Each point is reached from the start by the listed moves, each made 0, 1 or 2 times, or once backwards (-1), plus a little noise. Is the number of moves made odd or even? Then give how often each move was made.
In the rows, 128 means zero.

Moves:
(1): [165 130 101 147]
(2): [111 174 149 129]
Start: [119 139 144 120]
Points:
[ 65 183 191 102] => even (-1, 1)
[122 232 160 142] => odd (1, 2)
[175  96  96 139] => even (1, -1)

Moves:
(1): [161 134 124 136 132 121 125 132 126 129 136 121]
(2): [129 150 132 128 128 120 126 126 121 125 122 131]
(3): [132 123 154 130 138 132 125 128 131 136 134 140]
(4): [123 130 125 147 127 131 129 127 132 134 124 126]
(5): [124 132 118 126 159 126 136 130 134 134 126 124]
(6): [127 138 130 128 124 148 137 124 134 121 135 127]
(7): [129 121 136 126 117 124 168 128 129 133 132 127]
(8): [123 135 125 124 120 131 125 160 146 133 127 132]
(9): [132 131 126 123 124 120 122 105 155 127 126 137]
(10): [134 132 125 123 124 145 134 124 127 160 128 124]
(11): [117 142 127 124 131 114 124 135 133 136 165 130]
Start: [137 142 125 138 108 119 132 128 132 135 110 129]
Points:
[152 143 169 152 100 144  78  96 161 177 114 163] => odd (0, 0, 2, 1, -1, 0, -1, 0, 1, 1, 0)
[110 105 188 125 163 111 178 122 100 117 125 145] => odd (-1, 0, 2, -1, 1, 0, 1, -1, -1, -1, 0)
[158 195 140 135 163 134 132 152 249 209 161 159] => odd (1, 0, 2, 1, 2, 1, 0, 2, 2, 1, 1)

Moves:
(1): [148 124 129 126 127 139 135 131 123 128 128 128 121 130 134 129 132 123
 127 139 131 130 131 133 129]
(2): [133 145 131 129 130 131 125 128 127 134 129 133 133 127 123 135 136 125
 129 135 132 136 124 128 130]
(3): [129 125 150 123 133 126 137 130 125 125 130 133 129 127 128 131 134 135
 129 125 130 122 131 131 127]
(4): [130 132 131 148 131 128 132 129 123 123 123 130 121 127 125 132 123 122
 129 133 122 129 137 126 119]
(5): [130 130 131 123 162 125 136 118 128 127 125 127 114 121 123 132 133 128
 121 131 127 122 128 127 129]
(6): [122 120 129 129 136 157 126 127 130 124 131 126 133 128 130 127 138 133
 137 127 124 131 127 121 123]
(7): [123 129 132 127 122 126 152 115 137 116 126 125 119 127 123 122 129 130
 134 124 137 126 122 114 128]
(8): [128 123 121 132 135 120 136 155 126 132 134 131 131 139 120 130 145 135
 120 139 140 126 127 117 118]
(9): [136 123 129 131 132 131 118 135 153 128 129 126 124 128 123 125 130 131
 131 119 125 129 128 123 132]
(10): [126 120 125 133 124 144 134 131 129 166 123 134 132 116 129 124 127 127
 124 131 134 128 130 127 133]
(11): [131 128 126 137 138 129 137 131 124 130 160 127 128 132 123 125 122 134
 125 115 121 140 133 137 133]
(12): [130 127 123 125 132 134 129 129 135 125 126 152 140 132 133 123 124 132
 131 122 123 125 125 129 124]
(13): [136 121 128 135 129 123 139 128 138 125 126 114 151 121 138 131 121 120
 128 138 122 122 119 132 137]
(14): [116 127 135 129 134 126 129 114 132 137 125 126 128 150 122 124 120 127
 124 135 129 131 135 131 137]
(15): [120 141 133 128 133 121 132 138 131 127 131 131 125 138 163 127 133 120
 131 132 125 133 132 131 144]
(16): [127 132 129 123 130 137 134 127 136 129 132 130 127 139 131 158 124 120
 125 118 132 112 121 118 127]
(17): [128 117 127 129 125 122 126 123 130 134 131 132 130 133 124 132 148 121
 135 127 119 133 129 126 129]
(18): [142 131 122 134 125 128 128 119 120 129 124 125 134 133 137 136 136 143
 119 124 129 131 130 126 121]
(19): [128 131 126 128 131 127 125 129 118 134 129 132 126 130 130 128 119 139
 151 131 129 123 133 122 134]
(20): [120 117 126 130 121 127 123 116 141 129 141 128 122 126 128 138 127 146
 115 153 130 129 127 134 125]
(21): [128 121 126 135 130 125 118 125 124 120 127 128 129 128 127 125 131 122
 127 131 150 124 131 127 136]
(22): [124 119 135 128 139 129 126 131 131 138 123 130 120 123 131 141 117 130
 124 131 130 156 122 120 126]
(23): [124 126 126 120 127 129 133 131 128 125 134 122 133 121 123 132 127 132
 125 131 125 133 149 123 129]
(24): [122 130 124 126 126 135 135 134 129 125 121 127 126 128 126 129 132 133
 139 125 135 133 137 141 137]
Start: [122 140 127 119 121 135 129 134 121 137 141 116 117 130 145 133 121 118
 135 125 115 129 124 106 133]
Points:
[100 183 127 153 192 129 137 156  92 125 187 118  82 197 184 227 201 180
 144 172  88 141 164  24  88] => even (-1, 1, 0, 2, 1, 2, 0, 2, 0, -1, 0, -1, -1, 0, 2, 1, 1, 2, 2, 1, -1, 0, 1, -1)
[ 44 135 120 119 123 114 110  97 173 110 103 154  89 123 133 179  31 149
 157 188  98 189 183 116 143] => odd (-1, 0, -1, 2, 0, -1, 0, -1, 0, -1, -1, 2, 0, 1, 0, 0, 0, -1, 1, 2, 0, 2, 2, 2)
[155 159 135 103 190 162 160 141 139 110 136 109 121 161 249 184 167 141
 211  77  81 139  76  48 154] => odd (0, 0, 0, -1, 1, 2, 1, 0, 1, -1, 0, 0, 1, -1, 2, 1, 1, 2, 2, -1, -1, 1, -1, 0)
[113 129 125 180 204 164 179 199 117 229 178 180 114 155 211 218 183 142
 143 245  96 231 130 133 147] => even (1, 2, 0, 2, 1, 1, -1, 2, -1, 1, 1, 1, 1, 0, 2, 0, 2, 0, 1, 2, -1, 2, -1, 2)
[145 126 133 142 241 235 190 113 227 138 148 139 108 174 120 227 127 117
 113 195 111 149 149  37 122] => even (2, 2, -1, 2, 2, 2, 1, 1, 2, 0, 0, 2, 1, 2, 0, 2, 0, 0, 0, 1, 0, 1, 2, 0)
[108  74 177 149 157 189 245 137 190 150 145  82 107 140 138 169  61 127
 136 210 136 122 169  52 150] => even (2, -1, 1, 2, 0, 1, 2, 1, 1, 1, 0, 0, 2, 2, 0, 1, -1, -1, 1, 1, 0, 1, 2, 0)
[145 145 121 178 114 136 190  92 196 171 209 154 100 120 134 186  80  81
 169 101  57 120  73  74 140] => odd (0, 1, -1, 2, 0, -1, 2, -1, 1, 1, 2, 1, 1, -1, 0, 2, 2, -1, 1, 1, -1, 0, -1, -1)
[161 147 123 149 111 100  77 144  61 179 185 117  76 167 101 157 107 127
  80 208 139 239 104 125 103] => even (2, 2, -1, 0, -1, -1, -1, 1, -1, -1, 1, -1, -1, 1, -1, -1, 0, 0, 0, 1, 0, 2, -1, -1)
[ 59  57 111 201 169 143 189 129 147 220 227 116  68 131 102 181 153 111
  67 177 115 160  96  60  96] => even (-1, -1, -1, 2, 1, 1, 1, 2, -1, 2, 2, -1, 0, 0, 0, 1, 2, -1, -1, 2, 0, 1, -1, -1)
[145  95 156 114 137  44 205 167 160 111 183  98 140 122 123 160 203 186
  98 102 105 209 109  59 104] => even (-1, 0, 2, -1, 0, -1, 2, 2, 1, -1, 1, 0, 1, -1, 0, -1, 2, 2, -1, 0, -1, 2, 1, 0)

Moves:
(1): [134 128 137 132 127 122 110 134 128 118 130 135 132 123 130 129 131 116
 121 127 133 131 130 119 134 116 122]
(2): [127 139 136 121 127 129 117 118 131 118 121 132 120 124 137 122 137 134
 136 130 137 131 131 116 122 119 130]
(3): [120 131 142 125 128 128 131 121 126 138 140 134 127 119 125 127 118 127
 138 128 124 125 131 120 126 135 128]
(4): [129 129 119 143 136 126 129 116 138 119 131 134 129 121 132 136 126 126
 126 117 131 115 122 118 122 116 129]
(5): [125 123 126 127 148 125 127 114 138 127 116 124 129 135 127 145 117 113
 117 133 120 127 131 132 134 138 123]
(6): [135 134 131 121 124 141 114 124 119 131 138 129 124 122 136 133 122 126
 133 129 137 116 131 137 117 130 122]
(7): [140 122 127 125 127 128 140 114 127 127 125 148 127 126 123 121 121 119
 129 130 145 126 124 120 117 123 116]
(8): [122 140 137 127 130 127 135 136 128 123 129 129 141 121 124 126 109 128
 121 127 125 120 125 132 137 131 133]
(9): [128 134 125 140 117 135 133 120 150 120 144 131 123 134 133 124 136 121
 120 137 135 137 129 136 124 129 125]
(10): [127 127 115 128 118 133 130 121 126 137 127 131 143 138 121 116 124 134
 134 122 129 133 135 143 120 126 131]
(11): [134 131 121 123 138 126 131 128 126 133 134 133 128 130 132 129 128 127
 135 120 127 123 132 121 128 142 121]
(12): [116 118 116 126 122 136 127 129 130 119 132 134 147 113 120 133 122 123
 129 126 131 122 119 118 137 137 125]
(13): [125 126 140 119 130 120 142 128 114 126 143 123 142 142 129 133 139 142
 148 134 125 122 123 136 121 125 123]
(14): [120 127 129 125 125 138 127 126 125 124 127 132 122 146 128 121 129 137
 123 124 120 129 118 131 122 128 123]
(15): [134 128 134 124 122 134 132 126 126 127 129 130 126 134 144 130 128 113
 130 124 122 116 136 113 132 132 137]
(16): [120 133 128 117 121 131 133 131 132 134 129 131 129 121 141 144 129 116
 141 115 132 128 133 128 124 123 116]
(17): [122 133 141 129 129 135 128 134 136 113 127 119 135 120 113 117 145 119
 129 116 119 136 127 139 117 128 137]
(18): [138 125 132 119 133 125 128 122 129 130 124 131 137 119 133 133 125 140
 117 113 127 138 121 124 142 133 126]
(19): [133 124 145 131 130 135 123 138 136 129 121 136 126 132 126 128 136 133
 144 133 132 127 126 126 128 122 130]
(20): [126 133 121 140 131 140 139 111 108 147 122 146 136 126 137 131 141 133
 124 133 129 121 137 120 117 135 113]
(21): [120 130 129 122 130 130 129 131 127 140 127 130 133 129 133 122 129 126
 128 131 135 121 125 128 126 122 133]
(22): [126 120 126 127 133 131 133 134 121 125 131 135 130 128 137 135 119 125
 129 135 127 134 131 131 119 128 142]
(23): [127 121 142 120 129 124 127 130 132 125 131 129 130 127 130 118 128 144
 125 122 137 120 143 115 117 129 119]
(24): [114 118 133 136 117  94 130 123 127 121 123 134 116 122 126 130 138 111
 140 120 132 127 126 143 139 136 137]
Start: [139 133 136 132 115 125 133 125 140 126 119 130 123 122 130 117 119 132
 128 115 138 140 109 133 127 131 134]
Points:
[145  88 151  92 133 108 131 164 134 178 131 169 104 122 140  99  76 173
 154  75 134 140 109  66 145 157 145] => even (0, -1, 2, 0, -1, -1, 0, -1, -1, 0, 2, 0, -1, 1, 0, 0, -1, 1, 1, -1, 1, 1, 1, 0)
[161 123 169  76 168  36 123  51 124 155  97 174 132  48 153 139  10  88
  87  54 175  50 149  87 196 230 105] => odd (0, 0, 1, 0, 2, 2, 1, 2, -1, 0, 2, 0, -1, -1, 1, -1, -1, 2, -1, 0, 1, -1, 2, 2)
[110 132 101 170 175 122 173   8  89 143 138 221 153  53 149 227   7  80
  78 109 136  78  71 132 142 199  75] => odd (0, -1, 2, 2, 2, 2, 1, 2, 0, -1, 0, 1, 0, 1, -1, 0, -1, 1, -1, 2, -1, 1, -1, 1)
[138 112 200  60 162 127 161  37  62 156 131 182 130 150 161 114 115 245
 201 116 152 139 153 123  13 141  86] => odd (-1, 2, 2, 0, 1, 1, 1, -1, -1, 1, 0, -1, 2, 1, -1, 0, 0, 1, 0, 1, -1, 2, 2, 0)
[126 159 138 100 124 136 223  71  85 143 136 185 158 158 194 171  91 147
 189  53 122  33  95  75 107 139  61] => even (-1, 0, 0, 2, 0, 0, 1, 2, -1, 0, 1, 0, 2, 2, 2, 2, -1, 0, 0, 1, -1, -1, 0, 0)
[158 213 165  94 138 173 178  98  60 205 155 181 175 115 217 170  83  30
 152 130 145  75 182  91  94 155  61] => odd (2, 0, 1, -1, 1, 1, 1, 2, 0, 0, 2, -1, 1, -1, 2, 2, 0, -1, -1, 2, 1, 0, -1, -1)
[100 124 248   9  93 158 138  73 102 116 106 222 142  61 202 136  58  78
 171  56 166 111 121  92  89 148 128] => even (0, 2, 2, -1, 1, 2, 2, 1, -1, 0, -1, 1, 0, 2, 2, 2, 1, 2, 0, 0, 1, 2, 1, 1)

Moves:
(1): [135 133 123 131 127 125 139 119 124 130 133 125 135 123 126 139 124 139
 116 120 127 120 125 120]
(2): [142 130 125 117 131 130 134 124 106 130 102 129 128 141 134 118 128 131
 126 127 141 122 135 144]
(3): [135 132 139 139 121 148 117 118 122 120 133 119 124 123 145 146 129 131
 129 124 129 140 141 113]
(4): [124 136 145 121 132 131 142 128 125 120 133 130 124 141 124 121 126 129
 139 125 141 123 146 122]
(5): [131 120 131 126 138 132 132 134 129 131 129 133 129 115 132 128 136 128
 132 128 134 124 132 129]
(6): [119 135 126 121 122 123 122 140 119 137 132 124 137 130 134 136 131 127
 116 137 127 117 127 118]
(7): [114 113 119 143 140 125 138 143 118 137 138 134 126 113 138 118 107 131
 120 109 118 145 120 128]
(8): [120 120 130 131 124 121 138 134 125 129 131 139 137 127 130 137 135 130
 128 138 140 136 129 141]
(9): [132 128 129 120 126 145 133 123 126 129 131 123 133 126 126 124 133 129
 131 129 133 135 123 128]
(10): [123 113 115 130 129 130 133 143 142 132 126 130 124 130 113 132 128 130
 119 144 134 143 149 129]
(11): [136 122 118 116 123 132 130 130 138 127 124 144 131 125 130 123 128 136
 119 124 132 136 135 135]
(12): [118 136 129 128 124 130 126 136 127 121 128 125 136 128 128 116 134 122
 116 141 125 124 149 130]
(13): [131 121 115 127 112 136 148 116 138 135 133 128 121 130 121 150 136 109
 138 121 128 127 124 127]
(14): [121 140 116 139 141 131 124 135 128 131 117 128 119 119 131 110 120 123
 131 142 135 145 126 114]
(15): [139 127 123 122 123 130 127 124 123 129 125 121 131 124 130 125 122 127
 137 130 126 124 127 130]
(16): [126 135 116 119 130 125 132 116 133 135 123 117 124 131 127 118 114 120
 122 138 111 128 117 125]
(17): [127 122 118 130 136 115 129 129 123 131 134 129 119 124 129 124 126 144
 124 129 132 133 130 127]
(18): [145 117 129 115 118 129 147 127 134 131 126 126 120 124 116 117 124 123
 129 130 133 117 125 139]
(19): [123 123 130 128 127 129 125 127 122 123 136 127 121 133 132 137 129 132
 136 140 122 119 121 127]
(20): [131 122 129 119 131 125 129 141 114 139 143 137 128 123 114 130 123 124
 111 123 124 127 148 141]
(21): [146 127 120 117 135 130 143 132 118 136 130 137 127 135 129 119 133 109
 124 130 133 135 127 111]
(22): [119 126 132 117 130 129 129 128 117 120 123 129 127 132 124 121 128 131
 117 125 130 136 127 118]
(23): [129 104 128 138 134 118 116 117 136 131 123 140 123 116 126 114 127 142
 139 128 138 124 121 137]
(24): [120 144 119 122 124 117 110 133 148 119 137 109 128 144 116 142 123 110
 123 136 131 111 132 135]
Start: [137 145 131 143 116 110 116 121 133 139 128 128 134 118 122 132 124 130
 140 118 115 133 127 134]
Points:
[ 94 206 111  98 127  66 102 162  41 145 152  44 180 168 125 189  76 174
  23 123 132 108 207 143] => odd (2, 2, 1, 1, 0, 2, 1, 1, 1, 1, -1, 0, -1, -1, 1, 1, 2, -1, -1, 1, -1, 1, -1, 2)
[177 132  95 124 114 127 173 101 167 123 160 162 147 100  93 168 181  79
 171 134 189 132 173  83] => odd (2, -1, 0, 1, 2, -1, -1, 1, 0, 0, 1, 1, 2, 1, 2, -1, 0, -1, 0, 0, 2, 1, 1, 1)
[122 237  71 135 149  55 161 115 130 139 134  74 124 150 131 103  41 103
 106 154 126 144  55  90] => odd (2, 0, 0, 1, -1, 0, 1, 2, 0, -1, 0, -1, -1, 2, 0, 2, 1, 1, 0, -1, 1, 0, -1, 2)
[ 47 181  99 165 122 105 143 150  87 155 214 123 102 136 125 153  88  17
  99 192 110 189 202  37] => odd (0, -1, 2, 2, -1, 1, 1, 2, -1, 0, -1, 2, 2, 2, 0, 2, 0, -1, 1, 2, 2, 1, 1, 1)
[143 188 174 103  99 166 195  92 101 118 150  78 101 133 130 125 167 119
 189 198 163  74 185 149] => odd (0, 1, 1, 2, 2, 0, -1, 1, 2, -1, -1, 2, 1, 1, -1, 1, 2, 2, 2, 0, -1, -1, -1, 0)
[193  83 127  99 106 124 181   7 180 117 107 106  89  88 107 119 108 199
 130  75 172 114 133 154] => even (2, 1, 2, 1, 2, -1, 0, 0, 1, 0, 1, 0, 1, -1, -1, 2, 2, 2, -1, -1, -1, 2, 2, 1)

Moves:
(1): [132 134 129 121 125 132 133 119 125 128 125 122 128 130 134 134 129 125
 116 116 129 120 136 119]
(2): [130 151 134 131 131 127 132 129 134 135 131 127 124 130 124 124 117 132
 135 129 129 121 125 129]
(3): [127 127 150 121 124 123 124 130 124 121 121 132 126 133 138 131 126 130
 122 132 124 122 113 138]
(4): [150 121 130 141 117 125 132 121 141 121 138 132 125 125 124 112 124 129
 122 135 137 121 120 129]
(5): [131 128 133 129 143 132 134 128 120 125 135 129 127 128 124 136 117 128
 129 132 127 125 131 132]
(6): [130 130 130 121 127 141 130 132 131 130 129 131 135 123 124 131 135 137
 127 132 126 121 128 129]
(7): [131 126 124 122 126 133 158 108 123 131 119 117 120 127 132 134 143 129
 141 134 124 127 122 128]
(8): [132 122 126 122 126 125 134 135 122 125 112 133 131 118 126 114 119 128
 131 127 135 117 135 126]
(9): [125 127 125 117 131 121 128 122 145 123 132 135 130 132 125 133 125 123
 129 124 134 131 134 136]
(10): [129 128 135 132 129 126 125 119 132 145 124 125 127 126 133 127 129 130
 130 128 124 128 136 134]
(11): [131 124 134 120 126 122 132 127 125 132 143 129 135 132 126 124 119 133
 130 130 136 129 126 124]
(12): [130 123 132 121 130 137 131 114 135 137 127 155 125 130 119 123 127 121
 121 134 118 130 130 117]
(13): [125 124 128 133 121 125 136 130 129 130 127 131 145 132 125 129 122 129
 128 126 123 137 132 130]
(14): [121 122 124 126 133 138 133 138 135 138 135 124 124 135 138 122 123 121
 137 118 129 125 115 126]
(15): [129 127 126 129 128 127 129 126 133 128 126 133 125 129 138 133 124 141
 132 125 129 129 131 118]
(16): [136 137 129 132 130 114 135 146 130 143 134 144 123 138 129 142 136 120
 118 132 129 126 135 122]
(17): [125 130 134 126 138 129 129 118 123 126 134 128 128 126 135 111 145 137
 123 124 130 135 125 131]
(18): [134 122 127 124 129 134 127 126 124 127 126 124 121 139 115 130 128 141
 131 128 131 134 130 131]
(19): [138 129 134 127 124 135 122 127 122 126 131 131 128 126 131 130 130 121
 140 124 129 130 134 129]
(20): [139 134 110 118 132 115 119 124 128 131 124 128 140 142 135 125 121 125
 135 145 132 137 130 126]
(21): [121 130 125 140 123 140 131 123 120 137 122 134 125 134 134 129 127 127
 127 126 153 126 123 138]
(22): [125 129 142 131 128 137 132 135 141 128 113 123 133 130 118 131 134 127
 130 127 140 137 128 122]
(23): [118 133 133 130 122 127 132 130 124 119 128 131 119 140 135 118 133 127
 133 132 123 116 146 127]
(24): [128 130 129 114 122 131 131 136 124 124 128 125 115 117 130 130 119 125
 119 130 123 151 131 127]
Start: [131 122 129 133 128 124 125 131 127 116 134 137 130 123 137 143 129 121
 130 131 122 124 127 142]
Points:
[175 141 100 112 139  65 139  88 188 169 237 152 121 150 180  54 122  84
 121 119 172 111 112 136] => even (1, 1, -1, 2, -1, -1, 0, 0, 2, 1, 2, 0, -1, 2, -1, 1, 2, -1, 0, 1, 0, -1, 0, 0)
[184 137 149 156 110 115 109 119 153 131 240 232 126 146 156  80 130 172
 110 147 164 130  93 125] => even (-1, 1, 0, 2, -1, 1, -1, -1, 0, -1, 2, 1, 0, 0, 2, 1, 2, 0, 1, 0, 1, -1, 0, 0)
[142 140 192 120 135 105 133  81 183 198 154 249  83 162 164 183 153 146
  82 114 114 135 108 164] => odd (0, 1, 2, 0, -1, 0, 0, -1, 2, 2, 0, 2, 0, 0, 2, 2, 1, 1, 0, -1, 1, -1, -1, 0)
